Each row is a point. A path goes straight from each point to the next, and from the last back to the first. The post is the endless flat space through its rows: a point in 2 columns, a line in 3, a plane in 4, and so on, so that a path can go around it. Count how often the path circles the post. Going back the other way cancels.

Post:
[[-26  -2  60]
 [ 41 -12 -21]]
Path, 14 rows:
[[  1   5 -29]
 [-52 -25  20]
 [  9 -35  27]
 [ 26 -19  53]
 [ 41  31  46]
 [ 23  35 -18]
 [-30  10  30]
 [-71 -31 -15]
 [-22  23   7]
 [ 51   9  -6]
 [ 86   3  -3]
 [-21 -45 107]
 [  0 -48   5]
 [-50  -6 -47]]
Times around: 0

Post (10 x 11):
[[-31 -18  22 -13 -21 -54   1  -8 -95 -20 -12]
 [-27 -29 -56  12 -11   4 -47  36 -19  99  29]
 [ 29 -23  35  46  15  -9  13  47  35   5 -85]
 [ 35  16 -29 -35  28  33 -52 -37 -23   9 -70]
 [  8 -18  52  -4 -48   8  44 -32   5   7   7]
 [-65   3 100 -32 -25  -3 -61   7 -34  27  35]
 [-22 -10 -46  91 -81 -65  19 -14 -23 -22 -19]
 [ 35   4   1 -41 -59 -20  59  35  57 -63 -46]
 [-33 -23 -14 -27 -45 -80  20 -33  43 -12  37]
 [ 15 -31  60   8  11  40  16  51  17 -69 -31]]
Path (22 x 11):
[[ -6   0 -19 -13 -11  19  -8  31  43  18 -30]
 [  8  27 -31 -61  15 -45   9  66  12 -46 -63]
 [ 15 -24 -51  58 -14 -20  -3 -18  23   1  13]
 [ 30 -32  -2   0 -17  26  -4 -75 -35  35  11]
 [ 54   2   2  28   8 -34   2 -12 -17  23 -12]
 [ 83  41  12 -12 -90  24 -26 -15  66  42 -81]
 [-29 -80  42  24 -40 -24  27   4  27   9  15]
 [ -2 -45 -47 -18   1  74  56  74  13  -7 -28]
 [  9  29 -11 -16  24  27 -30  51 -28  -7 -92]
 [ 32 -11   2  55  -1 -91  55  -3  46   4 -15]
 [ 50  -7 -58  21 -45 -30 -48 -19  46 -24  27]
 [ 27 -73   5 -24   6 -39  29  49  20 -13 -58]
 [-19  19  23 -53 -27  23 -28  -1 -24   5 -64]
 [-39   4  35 -14 -20  30  27  34 -36  18 -18]
 [-47  -6 -22 -11 -19 -33  10  -9 -34 -51 -38]
 [-15  56  -8   8 -19   6   2 -49  -3 -22 -37]
 [ 15  -4  36 -53  12   3   7  68  -2  16  27]
 [  1 -32  69  22  -2 -90 -33  17  14  20 -33]
 [ 16 -86  30   9   0 -47 -10 -48 -13 -19 -26]
 [ 18 -51 -27 -11 -32 -25 -28 -20 -17  42  19]
 [  0 -69  -6  -7 -35  51   6 103 -16  10 -68]
 [-39   2  35  14 -24 -15 -11  41  10 -17 -40]]
Times around: 3

Post:
[[ -21  -21    8   40  -52  -16   26  -24   57  101  -22  -31    4  -13
    -1   40  -20   25]
 [ -23  -30  -20   -7   23  -17   16  -54   40   20  -27  -15  -11   -6
   -60   30    4   23]
 [ -37    5  -16   17   -1   -1  -27 -100   43   36  -11  -33   32   30
    49   93   14   67]
 [ -35   20  -27  -22   43   -1   18   16   -7  -31  101   -6  -60   77
    97   20  -40  -14]
 [ -31   -5  -74   10   20  -18   57  -15  -73  -10   36    9  -13   21
    66   65  -39   37]
 [  54   81  -35  -71  -43   37    9   99   -4   -1    1   33  -99   -1
     3  -44   22   -2]
 [  -6    7  -19  -41  -53   46   47   31   77   29  -79   28  -42   13
     2   -7   -9   13]
 [  18   -7  -35  -12  -82   22   29  -16   71   23  -23  -42   34   15
   -38   13  -29  -15]
 [ -33   58  -55   11   28    6   37  -32  -29  -42   60   -3 -114    0
    95  -35   -8    7]
 [  -5    8    0  -16  -37   11   27   43   -5   18  -80  -51  -12   31
    -9  -26   23   -8]
 [ -50   53  -63   49   74    9   16   20  -19  -76   92   26  -58   18
    87  -22  -53   65]
 [  13  -44   58    3  -61   18   35  -85   39   28  -39  -48   17   -5
   -48   46  -45   65]
 [  14    2   32   22  -74  -22   16  -23   53   16  -59   47  -13   17
   -27   19    3  -11]
 [ -39  -47  -23   46   -2   68  -20  -44   -7   14    4  -11    1   37
    -9   62  -17    3]
 [ -29  -13   13   23    8   10   27  -45   38   -5    1  -29   19  -45
    14   97    1    0]
 [  28   38  -11  -66  -38   61   58   61   -9   13    6   54  -27   21
    16  -99   31   -7]
 [  20  -12  -26  -11   48   17   -6  -25  -26   18   -1  -10    3    7
    68   11  -60  -14]]
Path:
[[  23   30  -21  -11  -15   37   24   66   36   16  -26    0  -39  -17
    46  -26   -6  -39]
 [  -6   10    6   36  -20  -19   -1  -23  -44   21  -57   -3   13   95
   -23    9   26   58]
 [ -24   24  -34  -10   41   57   11   26  -38  -12  -44   -7  -21   11
    14   -9  -11   22]
 [ -41  -37   35   11  -24   31   37    1   11   48   -3  -25   21    4
     3   -5  -14  -26]
 [ -30   20   37   40   39    1   -5  -37   17  -36   -4  -15   -4  -55
    20    6   61   31]
 [  -4   -1   39  -18  -14   63   23   18   14  -24    0  -30   20   33
    80  -45   -1   42]
 [   4  -36   23 -107  -41   17   27  -32    8   35    0  -19   21    7
    52   67  -10   21]
 [ -36   -4   26    6   -4   26  -17  -18    1   49   13   12   15   31
    15  -10  -26    3]
 [ -58   16   -4   62   25   49   42   -3   -1  -32   -8   -3    0   68
    31   70  -65   36]
 [ -21   12    1   25  -26   10   51   -2   40   11   19  -61  -24    9
    26   19    7   -6]
 [  21  -32   10  -10  -55   46   49  -31   71  -37   20  -71   -7   10
    20   -8  -26   35]
 [  21  -26   -7   -6  -17   -2   30   -2  -34   -4  -75  -50    2  -35
    -2   21   47    2]
 [ -20  -37  -45   10   90   68   30   37   21    7    7    9  -43   62
    -7  -47  -36    3]
 [   7   15   17  -39   33   27   12  -19   48  -27  -36   23  -68   -8
   -19   30   50   -4]
 [  -6   15   27   13  -75   65   -4  -24   19   28  -33    2  -41   57
    35  -45   34   59]
 [ -31  -54    4    8  -32    6    1   11   -6  -12  -12   -6  -11   81
     9   49  -14  -60]
 [ -65   -6   -9   -7  -10  -33   21  -63   80   11   -8  -20  -31   46
    16   27  -22  -19]
 [   2   58  -28  -32    6    2   51  -26   23  -54    7  -49  -37  -14
    -7  -23  -22   47]
 [ -42  -16  -75   38   46   14   50  -22  -35   34  -44   26   36   -3
    77   73   16    9]]
Times around: 1

Post:
[[   8   30  -20   73  -12   28   67   65   -6   69  -35  -25   -1   66
    28   18   57   37]
 [ -65   25   -7  -27   34  -11  -34  -27   23   11   -2  -12  -50  -28
     4   35  -25   44]
 [ -50    6  -32   65  -16   45  -10   94    2  -19  -48  -15  -63   58
    32   46   20  -13]
 [   1    5   16    3  -20  -26   43   55  -17   21   14   46   -1  -10
    -5   33  -24   -9]
 [  41   56    4  -36   40   23   16    3    4   16  -36  -20  -38  -10
    44  -61  -18   56]
 [ -12   40   11    0  -33  -64  -60   51   13   69    3    5   40  -20
    21    4   13    3]
 [  -7  -19   57  -39  -37   25   25  -57  -24   24   10   36   35   66
   -23    4   47   28]
 [  28   10   -3  -28  -16  -32   31   27   29   27   41  -31  -13  -61
   -30  -26   46  -12]
 [  19   -6  -39  -30    6  -81   14    4   80  -61   25  -26  -64  -21
    26   17   57   18]
 [  20   23   21    7   24   -9  -75   59  -18   56   43    7  -58   29
    57  -27   52   25]
 [ -69    2  -29   41   -1  -20    1    5  -17  -39    8  -25  -83   42
   -57    7   17   -7]
 [ -19  -56   23   -2   43  -23  -44   61   56    3   12    2  -14   -4
    -2 -109   45   25]
 [  16   -7   12   19  -36  -30   -6  -22   59  -24  -46   37  -30  -57
     9   -6   60    9]
 [  32    3  -60   75   14   34   50   28  -14    8   47  -15   25   16
    35  -43   -5  -16]
 [  36  -24  -11   14  -38    1   37   72  -32   27  -30  -37   27  -38
    72   25   25   44]
 [  14   50 -115   10   55   22   18    8   -9  -38   13   39  -57   -3
    28  -61   26   21]
 [ -84  -36  -20   20   45  -19  -18    3  -14   59   12  -13  -22   47
    -5  -44    1  -41]]
Path:
[[   1  -39  -47  -24    4  -18   -2  -44   39   49  -65  -46   17  -52
     3  -34   33   -4]
 [  -8  -25   28    2  -10    0   -3   -6    9   14  -32   27   36   -1
     1    8   35  -15]
 [  -4   13   66  -13   48    6  -21   48   39   -1   -9   14  -42    0
    23   -2   40   12]
 [  60    3   17   31    9    7   35   51   61   30  -89  -36  -18   51
    69   -9   84   61]
 [ -19   60  -83  -19   44  -53  -60   37   45  104   -8   34  -27  -18
    43  -28   43   -2]
 [  41   31  -64  -42   31  -74   -9   17    8   12  -12   51   -3  -36
    20  -83   16    8]
 [ -47  -56  -43   12    8  -19    2  -24   -6   12   29  -36  -60  -19
    15  -40    1  -29]
 [  36   61  -15   42    1   -7  101   43   87   13   -1   40  -48   34
    58   -9   28   47]
 [ -25   -7  -60   41    2  -35   19   59   27   14   -4  -35  -50   70
   -22  -31   -6   27]
 [ -13    8  -29  -13    4  -53  -30  -17   51   -4  -18  -40   -6    9
    20   50   27   26]
 [ -40   -2  -23   -7   52   -6  -45   25   -1  -62  -15  -26  -59  -51
   -17  -29   32   34]
 [  14   20   -9   44   -1   14  -32  -26   17  -43   60  -27  -15   23
    74  -24   28   19]
 [ -19  -14  -42   32  -13    5   76   25  -21   33   46   -1  -35   58
    23   -2   74   54]
 [ -31  -19   12   12  -12    2  -32   81   -3  -25  -19  -27   -6  -18
    42  -12   38   65]
 [  -5    8    4   -2   14   -5  -25   13  -46   20   -4  -99  -15 -100
    16   32  -39  -16]
 [  24   27   -3   14  -36  -30  -14   -7   -3  -51  -24    9   -5   30
    21   71  -38   27]
 [  -9    4   21  -12   38    9  -72   81   41   22  -51  -34  -10   -9
     1  -28   42   33]
 [  19   87    1    2   24  -10   -1   42    3   18  -36  -16  -50   -2
    59   11   59    7]
 [ -32  -70   28   57  -58   12  -31  -13  -46  -80   29  -70    6   49
     9  -76   64   40]
 [  -6   13  -40   42   -5    9   18   41   -4   13   63   23  -19   45
    62   -5   88   41]
 [ -29    5   24  -31   30  -17  -18  -21   11    5  -43   63   -1  -46
     2  -25    6   16]
 [  17   16  -21  -75   19  -62  -17   31   -9  -52  -28   49  -36  -66
   -43  -37   17   15]]
Times around: 0

Post (17 x 18):
[[-44 -38 -12  13 -10  -6  27  -7   6 -22 -44   9   5   1  12 -14  -7  57]
 [ -3 -58 -10 -15  -8   5  11 -19  13 -29 -26  -7 -39  59  22 -10  -4  -9]
 [ -1 -41 -19 -41 -23  24 -18 -19 -25 -24  30 -17 -32   9  31 -10 -57   1]
 [ -8 -13 -46 -14  -3  -3 -33 -43  22  -8 -17  56   9  -5 -30  10   0  14]
 [ 16 -30   7 -19  12  -4  25 -68   4 -11  12  61   5  -5  21  24 -29 -26]
 [ 14  46 -21  -9 -19  13 -40  -3 -23  -2  -7 -37   4  16  17  15  28   2]
 [-10 -13 -51 -33  36  18   5 -33  54 -32  11 -21 -28   1  20  -5  -7  41]
 [  9   2 -28  -1  19  -8 -46   6   8  23  55  30   0  -6   7  24   6  -1]
 [  4 -24 -21  10  31 -17  -5 -31  -3 -35  15   0  -9  20  31 -26   6  26]
 [ -2 -17  21 -15  13  16 -10 -15 -36  25  62   6  69  31 -29  11 -51  18]
 [ 46  12 -33  19 -21  52 -25  -2   5   5 -14   4  35  -4   0  26 -20   8]
 [-55 -26  33  19  -2   1 -65  -6 -25 -15 -20  -9 -22  10  70 -14 -14 -16]
 [ 23  25   2  -8  10  33 -38  18  -3   6 -18 -16 -27   2   6 -16 -28  42]
 [  3 -45  -8 -12   9 -29 -27 -42 -26 -24   2 -39 -67  22  50  10  -9 -15]
 [  0 -20 -33   1 -33  22   2 -33   8  35   1  -6  21 -14  19 -28 -59  -4]
 [ -6 -11 -18 -24   3 -49  45   8 -49 -22  15 -14  53 -21 -70 -16 -46 -42]
 [ 16  16 -33  29  -6  31  30 -36  14 -28 -45  22 -17  11 -48  -5  -3   0]]
Path (29 x 18):
[[  -9  -52  -10  -37  -20   49  -15   -7   43  -20    4   24  -38   -6
    46   45   -8   27]
 [   0   29    6  -26   67  -26   54   -2   17  -74    8   35  -13  -33
   -47   16    6   34]
 [  -1    3  -10  -38   35  -56  -26    4   11  -22   -4   17   -4  -51
   -30  -18  -32  -28]
 [  13  -21  -40   13  -60   17   33  -12  -28  -42   13   33   64    9
   -41  -13   18  -57]
 [  72 -110   29   38  -32   13  -11  -19  -32   45   -2   -9   17   54
    46   26  -30  -51]
 [  48  -52   33   41    4   47  -17  -71   -1   15   72   -7  -20    9
    74  -14  -92  -72]
 [  43  -24  -17   51    2    9  -14   -4   39  -21   24   26  -36  -12
    32    2   -6   12]
 [  15   -3   -9  -75  -10    3  -54  -32   16   10  -33   -6  -15   -7
   -10  -18  -19   46]
 [ -35  -35    4   -5  -19   45   15   33  -39  -19   30  -65   23   44
    45  -17   10   -3]
 [  10    3  -50   19   37   12  -27    3   16   -9  -51   25  -19   14
   -32    2    5    2]
 [ -68    3    6    5   32  -22   26   42  -14  -12   43    8  -47   39
    15  -15  -19   35]
 [  33  -20  -23    2   34   23  -29   -2   11  -72  -76  -29  -43  -10
    36  -10  -71    7]
 [ -36  -43  -50    5  -25   23   -4   -8   -4    6   -9  -62  -52   -6
   121   39  -15   50]
 [ -43  -81    3  -28   13  -13    3  -30  -23  -14   21   60   36   11
   -22  -63  -42   -9]
 [   2  -16  -32   35  -31  -11   24  -17  -10  -67  -39   31   49    6
   -88   34   51  -27]
 [  39  -68  -35   20  -23   14  -11   -4    9   12   19   42  -50   35
    16  -15    4   52]
 [   7  -19  -11    4   31   47    7  -44  -15  -30   30   41  -39   19
    -7  -51  -14   23]
 [ -90  -39   -7  -58   14   10    4  -42   -8  -81  -54   -3 -106   17
    41  -14  -36   38]
 [  -8   -7  -52  -20  -27   27   57  -34  -19    5    8   80   34  -37
     5   -9  -19  -13]
 [  -8   -8   11   14  -38   38  -56  -13  -14   -2  -28   53   -9   74
    12  -20   43   -9]
 [ -28   -9   54  -25   12   25   15  -39  -38  -57   -5  -59  -30   13
    30  -11  -49   26]
 [  55   38   13    1  -15   71  -31    3   11    2  -10  -58   54   27
    21  -10  -50   13]
 [   3   -9  -24   43  -25   50   -8  -63    8   26  -25   18   -7   71
    37  -37  -21   17]
 [ -39    8   51  -13   12   21   20    7   -6    9  -15   -6    7   21
    30    8  -43   -5]
 [  15  -28  -41   12  -61  -41   -6  -48  -51    3   95    0    4  -22
    54   11  -46   21]
 [ -41   55   10   -8   -8   14  -12   37    0  -17  -28  -14   42  -26
   -76  -22    3    0]
 [   2  -16  -26   26  -37   34  -11  -15   -3   49  -14  -18  -13    2
    13  -32  -37    5]
 [  11    0   25    3   12    8  -57   -7  -52   32   36   19   28   27
    28  -23  -33  -33]
 [  19   31    3    1  -13   15  -32  -17  -32   19  -56  -16   20   42
    -9  -30   35   16]]
Times around: 0
